Every row gives one point. A path goes straight from each point to the next, and from the last back to the first. The post is the endless flat space through its rows: a point in 2 columns, a line in 3, a plane in 4, and so on, so that a path can go around it. How many times does the path go around the post? Going back the other way cancels.
In the rows, zero is written as 128.

Post (1 x 2):
[[104 117]]
Path, 26 rows:
[[150  56]
 [156  83]
 [116  53]
 [ 71 118]
 [ 80 151]
 [114 130]
 [151  70]
 [105  94]
 [ 89 117]
 [ 70 176]
 [132 125]
 [125  93]
 [100  59]
 [ 75 150]
 [114 154]
 [144 102]
 [108  92]
 [ 50 113]
 [ 66 168]
 [119 163]
 [127 104]
 [107  86]
 [ 63 116]
 [102 171]
 [147 138]
 [135  50]]
Times around: 5

Post, 3 rows:
[[131 144 124 134]
 [104 133 147 170]
 [116 113 165  55]]
Path:
[[129 111 168  75]
 [164 156 150  40]
 [ 86 176 119 102]
 [ 69 108 167 134]
 [ 84  63 213  89]
 [149 113 159 111]
 [131 180 120 182]
 [132 182  89  74]
 [ 76 103 187  46]
 [ 61 142 194 142]
 [118 112 210  80]
 [192 137 103 153]
 [118 113 130 191]
 [ 77 146 129 138]
 [140 167 103 103]
 [105 132 163 165]
 [135 102 170 195]
 [126  87 167 139]
 [117 104 179  87]
 [143 176 118  80]
 [ 54 155 145 140]
 [ 96 107 140 135]
 [155 112 126 124]
 [146 134 136  93]
 [144 168 126 134]
 [ 69 186 107 204]
 [ 51 100 161 181]
 [185 105 112 111]]
Times around: 2

Post:
[[ 94 114 116 116  99  97]
 [217 148 111 163 136 106]
 [111 138 129 140 112 122]
 [174 151  96  95 161  99]
 [ 65 100 113 151 104 135]]
Path:
[[ 76  78 146 119  72  92]
 [164  91  83  88  80  68]
 [121 126  68 177 142 162]
 [101 182 121 168 152 153]
 [147 105  92 161 162 102]
 [207 190 149  93 145  92]
 [183 122 112 137 119 155]
 [114 157 111 109 122 124]
 [149 167 110 165 143  72]
 [ 25 140 128 120 149  95]
 [119 138  79 118 146 104]
 [ 94 125  83 128 110 163]
 [179 113 107 225 108 168]
 [175 130  90 201  77 107]
 [162 135  81 137 127  44]
 [184 111 110 144 160  57]
 [154  88 111 166 109 106]
 [157 150 138 144 152  87]
 [118 134 164 140 144 115]
 [146 102 122 129  87 101]
 [121 163 104 139 123 161]
 [126  89  60 217 141 153]
 [249 133  70 178 183  68]
 [ 95 115 135 104 116 102]
 [156  90  91 141 118 114]
 [141 110 149 146  61 127]]
Times around: 3

Post, 8 rows:
[[121 157 133 149 141  88 130 115 137]
 [112 176 102 111  99 109 143 167 170]
 [113  87 124 116 145 142 148 111 156]
 [ 89 109 128 128 113 149 118 175 160]
 [199 143 127  95 108 213 105 140  51]
 [118  99 128 138 101 152 154 149  76]
 [101 182 117 147 106 139 147 114 102]
 [120 125 101 175 113 124 139 153 160]]
Path:
[[102 115 141 125 111 141 165 147  96]
 [ 96 134 136 122 116 179 134 120 171]
 [111 103 137 132  91 133 147 137  69]
 [152 177 111  89  89 158  75 177  82]
 [145 109 165  57 164  93 120  83  78]
 [120 103 112 183  64 152 144 114  85]
 [186 101 134 123  96 168 132 184 171]
 [175 157 160 203 166 157 132 108  89]
 [111 168 128  80 174 141 140 114 111]
 [120 137  86 199 136 140  79 129 117]
 [146  92  93 173  98 123 153 157  76]
 [242 119  98 172 134 107  44 249 184]
 [173 179 114  71 145 153 188  58  84]
 [ 79 104 141 108 113 160 187 135 145]
 [134 135 157 186 131  86 119  84 115]
 [146 186 108  69  95 110 110  93 130]
 [ 66 112 102 117 164 157 152  75 143]
 [119  96 118 176 153 200  83 178 187]
 [139 154 128 217 163 124 180  84 137]
 [108 143 169 121  84 141 107 215 144]
 [145 148 118 161 121 150 113 109 121]
 [103  94  86 185 113  67 211  80  83]
 [105 150  67 139 149 121 135 135 183]
 [134 136  98  64 145 147  90 117 200]
 [120 162  89 168 100  85 145 137 169]
 [ 94 187 135  81  99 139 118 166 168]
 [109 171 155  73 150 200 165  63  87]
 [124  92  97  91  98 166 151 209 159]
 [114 125  76 130 130 128 126 162 129]
 [133 174 133  55 191 153  38  79 140]
 [ 50 121 149 115 149 192 152 106  96]]
Times around: 1

Post:
[[100 174 127  82 127 147 128 129 145 170 135]
 [127  74 120 117 125 121  99 141  71 101 168]
 [100 142 123  91  99  81 152 118 136 147 122]
 [150  69 170 164 153 169  94  97 120 116 153]
 [117  57 117 165 148 122 118 148 107 122 154]
 [114 133 103 125  76 137 145 113 112  86 158]
 [ 90 145 140  94 118 121 138 133 145 117 113]
 [113 153 129  77  74 128 162 144 127 154  83]
 [157 111 129 179 160 152  46 107  81  94 137]
 [138 127 121  91 135 119 172 135 108 118 138]]
Path:
[[110 129 118  77 113 156 190 136 110 168 167]
 [169 167  63 117 158 152  51 132  10 101 145]
 [121  63 201  94 115 133 144  98 121 134 134]
 [ 89 118 109 125  57 149  86 159  82  93 174]
 [110 126 114 110 117 106 157 184 158  92 138]
 [168  73 157  80 151 126  87 130  75 130 123]
 [110 142 112  87  38 152 195  97 108  48 142]
 [ 80 106 182 109 144 117 145 123 125 133 124]
 [ 73 157 146 103  59 131 144  87 150 106 165]
 [126 111 133 147 240 161  88 148 112 128 121]
 [134 135 127 123  98 148 123 129 126 108  81]
 [149 145 115  99  37 129 142 119  86  63 129]
 [ 88 195  84  94  41 132 154 165 116 100 132]
 [146 114 147 123 118 167 229 101 122 101 119]
 [ 85  77 103  86 156  77 125 129  88 155 175]
 [156 104  74 147 138 104  87 123  78 102 162]
 [160 134 127 121 137  95 133 121 114 107 128]
 [165 138 119 168  74 186 116 117  78  89 109]
 [184 116 129 145 219 101  93  91  33  83 109]
 [104 131  91  66  43 128 150 102  85  63 125]
 [ 95  97 127 138 149 146 164 181 143 201  54]
 [131 109 173 130 153 118 170 107 141 110 118]
 [145  92 190 114 119 113 170 123 136 116  95]
 [100 112 102  99   7 128 139 102  44 105 153]
 [122 157 133 111  76 170  74 114  78 115 176]
 [150 172 138  87 152 126 187 128 145 165 160]]
Times around: 1
